Each row is a point. To make a cloud, some directions were put in groups of two or more. Within a group, all points are equally far from the middle, so they leave a hole (a ring in 2 directions, a hollow ball in 3). The other directions are filled evenly. Then the cloud was stretched, turned, moved and blurred a little. How many holes are there, and how many directions does each take, smallest first?

Cloud, 20 rows:
-46  -29  16
55  -20  48
51  -1  -24
-7  -23  56
-44  10  -40
46  5  71
-27  -12  -26
-24  -29  68
20  -3  -18
28  18  17
-56  -1  -11
7  -6  32
18  -78  9
-43  -36  -16
-28  12  -40
-53  17  18
0  -27  19
-46  22  -32
-9  29  17
-21  44  -11
Holes: 0

Cloud:
25  19  13  43
-24  40  2  27
38  52  -7  -25
-10  5  55  43
-11  39  -61  16
-39  26  64  -4
0  -23  -12  21
-26  23  19  -18
20  81  1  18
19  5  -28  39
63  27  -27  25
17  65  -11  55
-55  -20  -31  30
-16  30  34  55
-5  4  -18  -20
45  25  16  -42
34  -20  -32  -46
-11  3  34  58
0  18  20  -32
23  69  -41  -44
13  -44  39  -63
9  2  -9  -39
-16  -9  -10  35
6  11  52  20
-25  28  47  -32
50  30  -22  -22
-20  -29  -41  20
Holes: 0

Cloud, 31 rows:
-2  -21  -26  62
-6  12  -12  55
-10  -38  1  65
-28  -50  17  45
-36  -34  36  28
58  -5  21  43
-1  -20  60  14
0  28  0  46
1  -32  -26  -30
6  -20  58  6
-6  -27  24  66
13  14  16  58
1  15  38  -20
34  34  13  33
42  -36  -46  39
5  -26  56  43
16  -4  -42  -28
-38  25  -9  5
4  -26  -38  56
3  6  6  63
-4  -21  60  16
30  11  -21  -30
20  43  12  22
-26  21  34  -9
44  -6  -53  14
60  -5  18  43
13  -66  -26  44
65  -30  3  36
-29  -6  48  3
49  -11  34  48
37  39  8  16
Holes: 2 (2, 2)

Cloud (50 x 6):
-49  -15  60  -17  17  -21
-12  -33  37  0  43  63
16  19  63  12  35  53
21  2  -15  8  40  -82
-19  -12  15  31  56  -35
24  0  -23  7  41  -78
-24  -61  -2  -35  23  24
13  -26  -48  -3  10  -64
8  35  18  51  19  4
-49  -34  -45  -11  -16  -27
49  -26  29  7  24  -31
-23  -33  41  -18  60  26
-43  -7  28  -34  -23  44
44  45  50  -5  18  31
28  23  -28  -34  -5  -24
-24  -12  21  -24  -43  52
69  -5  -8  -3  33  31
-13  -25  17  -39  -40  -2
-16  -30  43  -11  61  35
-28  -53  -8  -25  44  38
40  -29  -55  17  19  14
19  -43  -37  22  8  -44
-24  -17  30  -9  -65  14
2  -45  -58  -19  18  -24
14  26  -21  -22  43  -61
-20  32  72  5  -11  16
-14  -41  -31  44  -5  27
-31  -5  45  -6  -33  60
58  -10  -30  2  15  39
-33  -53  -26  31  19  2
-20  12  -10  36  17  40
-37  -30  -10  0  -49  -43
24  -36  -51  34  0  13
-64  -1  10  13  -31  -17
41  -3  -1  44  -35  -3
-4  3  53  47  21  21
25  -14  -37  -38  28  -37
-8  49  7  11  7  -50
37  5  -7  36  58  -43
45  20  -10  -20  -19  25
-39  -14  -1  14  51  -41
-34  -59  22  -32  4  8
-4  24  47  -3  19  66
-20  -37  52  18  33  34
21  19  -7  33  63  11
-18  -55  20  33  -5  26
9  0  4  32  65  -43
8  -15  -32  -1  -7  -76
19  4  -30  33  -50  -3
1  -3  20  -30  84  -5
Holes: 3 (2, 2, 2)
